Each row is a point. Each copy is the shape, with its points in the same order, turned, moved and blurred by noise. Is it also mirrored, or only turned?

Shape (8 x 2):
[[ 0.41 -0.02]
 [ 0.13  0.38]
 [ 0.15 -0.14]
 [ 0.15  0.35]
 [-0.48  0.02]
 [ 0.52 -0.48]
 [ 0.20 -0.47]
 [ 0.34  0.09]]
Copy 1 (8 x 2):
[[-0.26 -0.09]
 [ 0.22 -0.21]
 [-0.16  0.16]
 [ 0.17 -0.23]
 [ 0.40  0.39]
 [-0.69  0.10]
 [-0.37  0.38]
 [-0.14 -0.14]]
Copy 1 is: only turned
Copy 2 (8 x 2):
[[ 0.17 -0.23]
 [ 0.51  0.10]
 [ 0.01 -0.04]
 [ 0.53  0.09]
 [ 0.04  0.63]
 [-0.20 -0.44]
 [-0.28 -0.12]
 [ 0.27 -0.13]]
Copy 2 is: only turned
Copy 3 (8 x 2):
[[-0.28 -0.40]
 [ 0.21 -0.21]
 [-0.33 -0.07]
 [ 0.20 -0.22]
 [ 0.12  0.45]
 [-0.72 -0.37]
 [-0.57 -0.08]
 [-0.19 -0.36]]
Copy 3 is: only turned

Shape (6 x 3):
[[-0.93 -0.22  0.21]
 [ 0.42 -0.17  0.11]
 [ 0.14  0.16 -0.15]
 [ 0.10 -0.03 -0.20]
 [-0.19  0.46 -0.05]
 [ 0.34 -0.20  0.22]]
Copy 1 (6 x 3):
[[-0.54  0.75  0.36]
 [-0.06 -0.44 -0.04]
 [ 0.26 -0.05 -0.03]
 [ 0.16 -0.12  0.16]
 [ 0.27  0.38 -0.19]
 [-0.18 -0.39 -0.06]]
Copy 1 is: mirrored
Copy 2 (6 x 3):
[[ 0.64 -0.59  0.54]
 [-0.23 -0.26 -0.46]
 [-0.12  0.08 -0.12]
 [-0.20 -0.08 -0.04]
 [ 0.26  0.26  0.08]
 [-0.10 -0.33 -0.47]]
Copy 2 is: only turned
Copy 3 (6 x 3):
[[-0.53 -0.43 -0.66]
 [ 0.00  0.45  0.10]
 [ 0.33  0.10 -0.03]
 [ 0.11  0.03  0.09]
 [ 0.39 -0.23 -0.22]
 [ 0.01  0.44 -0.08]]
Copy 3 is: only turned
Copy 4 (6 x 3):
[[-0.18 -0.52 -0.79]
 [-0.18  0.47  0.10]
 [ 0.19  0.17  0.12]
 [ 0.21  0.26 -0.08]
 [ 0.24 -0.30  0.13]
 [-0.28  0.41  0.08]]
Copy 4 is: mirrored

Shape (10 x 4):
[[ 0.28 -0.29 -0.26  0.02]
 [ 0.16 -0.44 -0.18 -0.03]
 [ 0.09 -0.46  0.02 -0.76]
 [-0.21  0.48  0.95 -0.24]
 [-0.03 -0.16  0.00  0.01]
 [ 0.12 -0.13 -0.27  0.07]
 [-0.15 -0.30 -0.27  0.09]
 [-0.07  0.11 -0.17 -0.65]
 [-0.11 -0.40 -0.15  0.06]
 [-0.18  0.47 -0.07  0.07]]
Copy 1 (10 x 4):
[[ 0.38  0.37 -0.02  0.03]
 [ 0.49  0.38  0.03 -0.16]
 [ 0.99 -0.10  0.28  0.15]
 [-0.14 -1.04  0.11  0.04]
 [ 0.15  0.06  0.13 -0.14]
 [ 0.14  0.33  0.09 -0.01]
 [ 0.23  0.32  0.27 -0.21]
 [ 0.44 -0.11  0.54  0.39]
 [ 0.30  0.25  0.17 -0.31]
 [-0.29 -0.03  0.37  0.21]]
Copy 1 is: only turned
Copy 2 (10 x 4):
[[-0.27 -0.15 -0.30 -0.18]
 [-0.10 -0.21 -0.30 -0.30]
 [ 0.34 -0.68 -0.35  0.12]
 [ 0.15 -0.46  1.07  0.27]
 [-0.01 -0.09  0.03 -0.16]
 [-0.21  0.01 -0.18 -0.10]
 [ 0.05  0.10 -0.19 -0.27]
 [ 0.23 -0.24 -0.13  0.48]
 [ 0.08 -0.04 -0.17 -0.35]
 [-0.11  0.28  0.34  0.26]]
Copy 2 is: only turned
Copy 3 (10 x 4):
[[ 0.06  0.21  0.29  0.07]
 [-0.05  0.25  0.31 -0.15]
 [-0.65  0.61  0.13 -0.01]
 [-0.40  0.10 -1.20 -0.07]
 [-0.09  0.03  0.05 -0.15]
 [ 0.02 -0.04  0.18  0.02]
 [-0.08 -0.11  0.24 -0.22]
 [-0.68  0.10 -0.07  0.33]
 [-0.07  0.05  0.18 -0.34]
 [-0.16 -0.40 -0.29  0.15]]
Copy 3 is: mirrored

Shape (10 x 6):
[[ 0.18 -0.19 -0.25 -0.53 -0.81 -0.18]
 [-0.17 -0.40  0.58  0.15  0.22 -0.28]
 [ 0.15 -0.45  0.52  0.05 -0.09 -0.08]
 [-0.06 -0.02  0.04  0.10  0.28 -0.19]
 [ 0.13  0.01  0.02 -0.45 -0.11 -0.08]
 [ 0.05 -0.20  0.46  0.07 -0.34  0.17]
 [-0.28 -0.42  0.01 -0.04  0.30  0.00]
 [-0.46 -0.04 -0.33 -0.97  0.22 -0.26]
 [ 0.17 -0.48  0.46 -0.26  0.02  0.06]
 [ 0.05 -0.08 -0.19  0.12  0.30 -0.27]]
Copy 1 (10 x 6):
[[ 0.37 -0.35  0.34 -0.45  0.52 -0.16]
 [ 0.22  0.36 -0.19  0.06 -0.63 -0.44]
 [ 0.43  0.08  0.05  0.25 -0.30 -0.52]
 [-0.20  0.21 -0.05  0.10 -0.21 -0.08]
 [ 0.05  0.14  0.33 -0.12  0.28 -0.29]
 [ 0.33 -0.07 -0.24  0.25  0.06 -0.58]
 [ 0.20  0.52 -0.12  0.08 -0.25  0.14]
 [-0.08  0.82  0.38 -0.57  0.39  0.07]
 [ 0.45  0.24  0.22  0.24 -0.13 -0.47]
 [-0.27  0.05  0.20  0.07 -0.29  0.06]]
Copy 1 is: only turned
Copy 2 (10 x 6):
[[ 0.12  0.45  0.09  0.40  0.24  0.76]
 [-0.25  0.63 -0.15 -0.37 -0.31 -0.37]
 [-0.19  0.50 -0.22 -0.23 -0.38  0.08]
 [-0.22  0.26  0.08 -0.06  0.01 -0.41]
 [-0.12  0.31  0.36  0.08  0.05  0.17]
 [-0.02  0.33 -0.15 -0.38 -0.20  0.27]
 [ 0.13  0.31 -0.05  0.13 -0.24 -0.46]
 [ 0.30  0.63  0.88  0.59  0.07 -0.23]
 [ 0.01  0.37  0.08 -0.15 -0.67  0.16]
 [-0.35  0.14  0.14  0.24  0.06 -0.29]]
Copy 2 is: only turned
Copy 3 (10 x 6):
[[-0.40  0.53 -0.15  0.12 -0.76 -0.52]
 [ 0.31  0.13 -0.11  0.53  0.41 -0.13]
 [ 0.05  0.11 -0.41  0.47  0.17 -0.27]
 [ 0.29  0.12  0.01  0.01  0.09  0.08]
 [-0.12  0.43 -0.17  0.14 -0.33  0.09]
 [-0.34 -0.05 -0.29  0.39  0.04 -0.26]
 [ 0.44 -0.08  0.04  0.39 -0.17  0.02]
 [ 0.27  0.66  0.42  0.36 -0.76  0.41]
 [ 0.06  0.17 -0.51  0.61 -0.07 -0.04]
 [ 0.40  0.15 -0.05 -0.16 -0.05 -0.01]]
Copy 3 is: only turned
